Every row gives one point. The window is the flat piece filled in between its corners: a triangle in 3 columns, a solid with four corners in 4, and so on. A path goes straight from each point to the next, and from the last back to the first. After which points does the path pass through the window?

Window, 4 rows:
[[-11   3 -25   9]
 [-12 -90  83 -33]
 [ 31  74  10  39]
 [-26  45  55   8]]
Path:
(1): [ 7 75 -5 10]
(2): [  3  -6  15 -67]
(3): [-31 -56  26  11]
(4): [ 1 -7  2 54]
(5): [ 10   0  -4 -32]
(6): [ 11  43  41 -57]
(7): [-17  26  41  29]
(8): [-7 11 17 76]
(9): [ -9  55 -25 -43]
(10): [ 27  46  13 -23]
(11): [  6 -17  45  62]
(12): [-10  60  -8  46]
Through the window after points: 6

Window (6 x 6):
[[-20  23   9  19  10 -12]
 [ 91 -46  33  32 -68 -44]
 [-60   0 -46  -2 -24  18]
 [ -8 -32  14  94 -17   8]
 [ 27 -71  46 -16  22 -44]
 [  5  14 -59 -30  94  61]]
Path:
(1): [ 26 -24 -71  27  29  -5]
(2): [-23   9 -45  30 -14  -5]
(3): [-21  11   4  19 -27  44]
(4): [  9 -44  64 -10  -6  54]
(5): [ -5 -23 -50   8  -3 -73]
(6): [ -5 -11 -49  71   9 -49]
(7): [  5   0  -9  31 -23  36]
(8): [ 16 -16  27 -20  28  48]
Through the window after points: 4

Window:
[[-14  37  -1  21  43 -37   5  -7]
 [-63  -2 -25 -74  -2  18 -33   2]
 [ 74 -71  36  -3 -51   8 -11 -38]
 [-53 -11  -5 -54 -75 -17 -15  -4]
 [ -9 -35   5  51  31 -17 -30   1]
 [-20 -40 -95  -9  18   3 -18  17]
 [-57   3  -3  24  51 -10  42  12]
 [ 46 -19  39  24 -72  38 -18 -24]]
Path:
(1): [-20 -18  -9  29  16   2   4 -40]
(2): [ 10 -10   2   4  34  -6  -7  72]
(3): [ -1 -25 -43  -3  10  -4 -13  30]
(4): [-30 -25 -60   1  -2   7 -13 -42]
(5): [-13 -27 -18  14  -1   8  -1 -57]
(6): [ 25 -15 -12 -23  -4 -30 -16  69]
(7): [ 24  -7  21   7 -16   2  -8   5]
(8): [  2 -28  -9  29 -33  11 -13 -65]
(9): [-27 -29 -11  13 -31  -1 -12 -71]
(10): [-13  -7  11 -38 -27 -17   1  36]
(11): [ 16 -33   4 -23 -22  11 -19  63]
(12): [-36 -40  -8   1 -32  16 -28 -52]
(13): [ 32 -55   8  20 -25   3  -6 -84]
(14): [ 45 -46  30 -11 -36   6  -6  11]
(15): [ -1 -13 -26   3  24  -3 -12  24]
(16): [-25 -36 -42  26   6   4 -16 -46]
Through the window after points: 3, 5, 7, 9, 13

Window (9 x 9):
[[-36  22  78  26   7  -6  12 -10 -17]
 [-32 -76  -1 -14  20  12  33 -75 -60]
 [ 15  82   9 -20  36 -14   4  -2  19]
 [-32  64  36 -48  11 -69 -35  34  14]
 [  8 -25  23 -35  34   0  -2  59  74]
 [  8   6 -30 -24 -15 -14  36  82  18]
 [ 39 -78 -63  22 -65  21 -23 -52 -28]
 [-69   4 -73  33 -40  55 -46 -83 -52]
 [-12  67 -14  25  54 -74 -24  68  40]]
Path:
(1): [-18   5 -24  -4 -12 -14  12 -12  44]
(2): [ 21  30 -10  38  59  21 -26  39 -59]
(3): [-18 -23  18 -14  18   2 -21  14 -27]
(4): [-37 -34   2  -1 -17 -25  21 -32  16]
(5): [-19 -46 -28  23 -66   0  40 -95  22]
(6): [  3 -39 -34   4  -9  14 -25 -23 -41]
(7): [  3 -22   9  -7  23  10 -12  19 -38]
(8): [-36  -1 -15  -6 -13 -37  26  -3  18]
(9): [-33  24  -6  11  -7 -22  21  -2  70]
(10): [ 25  25  13  -7  18 -23 -64  61 -74]
(11): [ -2  38  30 -22  51   7 -31  52 -13]
(12): [-39  70   3  -2  25 -62  20   8  41]
Through the window after points: 5

Window (9 x 9):
[[  7  41 -59   6  33 -31   2  -9 -17]
 [-33 -19  -7  -8  47 -26  32  53  16]
 [ 23 -66 -45  36 -13  -9 -16 -17  41]
 [ 26 -13  -2  84 -14 -21 -26 -14  23]
 [ 37  22  55 -95  24  -6  15  74 -32]
 [-24  29  11 -29   7 -35   5 -42 -41]
 [ -5 -29 -20  10 -36  16   7  72   6]
 [ 10 -10 -22  71  -3  46 -53 -53  36]
 [ 15  14  17 -41   2  -3  71  40  13]]
Path:
(1): [  5 -58 -27  26  30  -5  25 -20 -57]
(2): [-14  31   6 -16  -8 -21 -10 -13   6]
(3): [-19  -1  -5  -7  25 -26  15  39  29]
(4): [ -7 -45 -15  12  47   6  49  23 -54]
(5): [ 25 -31  -8  39   4  14  12 -11 -33]
(6): [ 13  15 -27 -11 -42  -9 -43   0  52]
(7): [-20  44  -3 -31 -11 -11 -23  21  30]
(8): [ 13  -6  10  -7  18 -13  38  10 -40]
(9): [ 20 -34   2  16  19 -10  36  38 -27]
(10): [ -3   7  -1 -12  -4 -25  17  39  19]
(11): [ -5  30  21 -46 -17 -39 -14  14  40]
(12): [ 14 -35   4   7  11  25  26  21 -48]
(13): [ 50 -42 -32  38   5  37   7 -29 -30]
(14): [-31  16 -22  18  -3 -33 -37   3  70]
(15): [-29  54   0 -40  -2 -23 -26  53  35]
(16): [  6 -16  -5 -18  30  11  24   6 -14]
Through the window after points: 1, 3, 13

Window, 11 rows:
[[ 95  83  52 -39  10  50  38  -1 -42  17  16]
 [  5 -26  -7  72  17 -10  -8  26  25 -27 -10]
 [  4 -30 -32 -16  -7 -22  36  18   2 -66 -17]
 [-16   4   6  30 -33 -38 -36  -3  17 -53  37]
 [ 74  53  55 -72  68  27  31  23  14 -27  34]
 [-39  73 -26  51  10  61 -56   4  -9 -43 -10]
 [-41  77 -48  76  -6 -21   3   7  45 -36   0]
 [ 28  42  89 -87  35  51  84  14  -7  35  34]
 [ 10  27 -30  37   0  49 -10 -48  42 -35  11]
 [ 26  -8 -12  -2 -37  21   9  60  49 -38  16]
 [ 11 -25 -42 -28   3 -36 -12  28  30  11  11]]
Path:
(1): [ 13  26  -1  -9 -32 -44 -21  16  60 -19 -63]
(2): [  8   5  -8  28  -7  21   8  29  15 -40  46]
(3): [ 51  47  -3 -25  36  16  28   1  -7 -28  85]
(4): [ 16  32  63 -34  16  18  19  24  26  -9 -31]
(5): [  2  14  22 -19  -1  -1   2  13  52 -17 -15]
(6): [ 32  18   3 -26  27  11  29  21 -11   2  43]
(7): [ 15  43 -35  43  21   2  19  23  13 -24  53]
(8): [ -6  63  25   0 -28   9 -14 -16  15 -23 -43]
(9): [ 25  27  25  -7   8  18  -5 -14  27   1 -25]
(10): [ 33  22 -21  16  26  28  44  39 -11 -31  49]
(11): [  8  28 -24  30  10  36 -12  -3 -36 -55  90]
(12): [ 19  37   0   1   0  12  25 -12  57  -8 -46]
Through the window after points: 1, 3, 5, 7, 11

Window:
[[-32 -53  16  45 -16  13 -35 -63 -54 -47 -50  19]
 [ 72  -8  -7 -63 -44  26  21  11 -26  16   7  -5]
 [-22 -34 -43   4  20  12  42 -19 -53 -25   3   4]
 [  7  -7 -46 -76 -66 -19  10  73 -25 -12  -6  -4]
 [ 49 -33 -38  48   4  95   2   8  22  26  53  29]
 [ 14  39  45  46  51 -13 -22  56 -30  11  12 -32]
 [-23  -4  53  -4  33  -8 -23  31   7  21   3 -36]
 [-17  -3  -8   4 -17  44 -18 -39 -14 -58 -59  20]
 [ 14  12  51 -17   6 -18  -6  19   4 -29  62   1]
 [ 30   5  -4  18   7 -18 -25 -35  -2   0 -34  19]
 [-36  16 -24  40 -20  18   5 -29 -40   0   1  -4]
 [ 10  30  44   7 -29  -9  34  24 -14   7  -5  47]]
Path:
(1): [ -4   2  -8 -66 -27  10 -45  30 -44   3  -2  19]
(2): [  7 -14 -49  11 -50 -18  72  34   2 -35 -13 -24]
(3): [ 30 -16  -9  35  -4  21   6  17  -8 -17   7 -10]
(4): [-13  11  -6 -17  14  44 -16   3 -18  24  16  34]
(5): [  2  21  18  -6  -7  16   5   8 -23   0 -13  41]
(6): [ 12  -7  30  39 -47 -28  45  10   0 -24  -2  -9]
(7): [  1 -17  -4  28 -18  10  35  -1  14 -31  -9 -11]
(8): [ 25   3 -14  -9  -3  16 -17 -12 -49   5  -1  32]
Through the window after points: 1, 3, 5

Window:
[[ 22 -24  59 -25  -6  21 -29  31  -3  -2  85  39  35 -37]
 [-22 -39  65  67  -9  76  33 -15  34  11  17   4  17  11]
 [  3 -39 -45 -27   3 -87  32   7 -11 -24 -59  -1  44 -25]
 [ 84 -11  55  27  40 -39 -26  36  74 -34  39  51  83  32]
 [  9  -2   5   2  -7 -52 -14 -31  -8 -23 -32 -15 -30 -27]
 [-27  19   2  -2  48 -18  38 -50 -37   9  -7  22  -5  -9]
 [ 48  -8  11 -15 -32 -50 -34  17  70  39  37  64  57 -25]
 [ 12  11  17  48   9 -55  11  32 -23  26 -22   3  20 -23]
 [-41  23 -11 -20 -18 -56  28  16 -26 -41 -42  47 -17 -13]
 [ 35   3 -46  35 -11 -16  53 -14 -47  -8 -40   1 -20  18]
 [  7  -6  95   1 -29  36  95   0  51  11  24 -48  28  50]
 [-37  33 -49 -13   8 -19   1   6 -22 -11 -38 -29   4   7]
 [  5 -15  18  42 -12 -45   8   3  30 -16  81  18  41  -2]
 [ -7 -16 -59 -29  31 -82  10  39   1   1 -27  19 -48 -30]]
Path:
(1): [-18 -34  21 -14   5 -52 -23   4 -17  32   5  28   9  22]
(2): [  3 -27  23   1 -11 -37 -15  -4  -2  14  21  31  18  22]
(3): [ 27   7   6  -8  -1 -17   7  15  24  -3  17  24  25 -47]
(4): [ 29  30  -7  14   5 -22  48  19  37 -38 -30   7  17 -34]
(5): [-36 -34  11   2  15 -25  -5  -1 -45  -4   3   5   1  37]
(6): [-23 -16  18 -11   7 -56   2 -17 -26  -3  -4  12 -18  39]
(7): [ 18  14   0  23  12 -15  33  13   9 -27 -14   4  22 -34]
(8): [ 23  15  29  22  24   6  35  -2  37 -32  19  22  27 -42]
(9): [  6 -14   6  -2  -9 -35  -8  12  -1  14   2  18  22  27]
(10): [  8 -27  -3  -2 -12 -74 -29   5 -30  30  16  40  -8  30]
(11): [  9  11 -24  11  19 -28  18  13  13 -28 -22  20  22 -52]
(12): [  8  18   1  20  11 -11  37   1  41 -36  11  -3  13 -44]
Through the window after points: 2, 8

Window (14 x 14):
[[-28 -29 -20 -11   3 -29  15  58  -2  75  -1 -38  27 -17]
 [ 34 -49  -4 -52 -74  14  -7 -37  40  16   2 -78 -36 -32]
 [-35  14 -31  44  -8  16  32 -35 -18   2  77  57 -11 -17]
 [-43 -19  23  -6  29  58  12  42 -37 -30   7 -79   4 -53]
 [-40   9  -3 -84   4 -61  25 -27  -8 -26  40  -8  12  32]
 [-15 -27  33 -11   5 -37 -39  66 -54  12   7  15 -69 -25]
 [-51 -49  -6  37  25  56 -63 -18  26 -12 -18  46 -70  28]
 [ 31  11  56  43  54  -4 -37  -1  10  31 -31  30  17   7]
 [ 26  59  16  47  -2 -29  17 -29 -22  29 -33 -95 -49  -9]
 [ 23  29 -43   5 -26   9 -54 -26 -28  69 -21  11 -35  15]
 [ -1   8  27  77 -67  56  34   0  18  -2  -1  -1 -27   6]
 [ 75 -54 -12   5 -62  -4  56   8   8 -22  -8  -2   6 -19]
 [ 35   6  -4 -33  47  54  19 -40 -14  58 -46  45 -42 -13]
 [-17  35 -45  29  34  70 -23  61   3  53  57 -62 -34   7]]
Path:
(1): [ -9  36  -7   1 -15  26 -16  20  34 -10   0   6 -33 -32]
(2): [-20 -15   6  12   0  18   4 -27 -25  35  17 -20 -27  10]
(3): [ 13 -50  10  16   0  23  -1  11 -52  43  19 -24 -48  31]
(4): [-28  26 -37 -23  -8   6  -7   4  10  11  -4  -1 -21 -34]
(5): [-50  54 -30  -8 -14  -4 -14  28  41  -6 -19  -1 -45 -52]
(6): [ -4 -34  14  22  20  22  -3 -17 -36  31  37  -3  -9  30]
(7): [-11 -52  36   6   5  22   5 -37 -41  28  24 -24 -21  36]
(8): [  3  29 -29   0 -17  -1   4  23  33 -22 -31  30 -25 -61]
Through the window after points: none

Window, 14 rows:
[[  9   0  24  -5 -29 -31 -28 -95 -29 -32  16 -25 -29  67]
 [-26  -1  25 -53  36 -27  47 -51  19 -18  -3  30 -25  -3]
 [-28  -9 -34   4  15  37   3 -30 -45  -8 -14  23   2  -5]
 [ -2 -31  14 -24  37 -31 -27  41  19 -17   2 -48  28 -15]
 [ 76  -9   0  -9  63  -7   6  38 -24   6 -36 -38   8  10]
 [-35  22   3  22   9  44 -35  27   9  21  21  15 -47  -2]
 [-26 -24  36  -3 -16 -45  31  43   6  53 -19  18 -29 -58]
 [-18 -35  19  53 -15 -49  21 -19  76 -27 -21  45  35  40]
 [-23  15 -54 -34  29  -7 -24  -7  36 -21 -45  20  36  20]
 [ 54 -38  -2 -32  23  23 -36  36  37   6  -8  26   9 -43]
 [-27  34 -19 -42  59  79 -22 -26  54 -13 -74  32  54 -11]
 [ 18  46   2  -9  22 -34  13  22  11 -12  17 -93 -32 -50]
 [ 13  -5  -1   4 -40  63  24   2   1  28  14  -2 -30  42]
 [ -9  22  -6  15 -16  12 -25  -7 -25 -11  15  35  46  38]]
Path:
(1): [-26   3 -49  10  42   8  15 -35  18  52 -19 -18  19  -1]
(2): [  7 -19 -15   8  41  -2   9 -11  27  48  20 -18  20   8]
(3): [ 12  26   6 -33  -1   3 -12  13 -32 -64 -53  25  -4  14]
(4): [  2   3  14 -11   2  17 -14  18  13 -29 -25   2  12   7]
(5): [  7 -24 -37   0  31   7   0 -37   9  30  25   1  -5  11]
(6): [ -7 -23 -43 -14  22  32 -14 -24  41  69  23  21  20   9]
(7): [-14  12  27  -3 -16   1   0   4 -14 -48 -22   3 -16  -2]
(8): [  7  35 -12 -23   0   5  12  20 -17 -84 -58  33  -1 -19]
(9): [ 11 -16   8 -11  44   6  -1 -19  17  37   0 -16  10  19]
(10): [ 18  -6  -8 -13  35  -3 -16  -6  12  26   6 -11  30  21]
(11): [ -1  14   5  -6   1   3  -2  10  13 -30 -27   4 -15  -1]
(12): [  2   1  33 -27  -6   1  -8  14  -7 -59  -9  21  -7  11]
Through the window after points: 2, 8
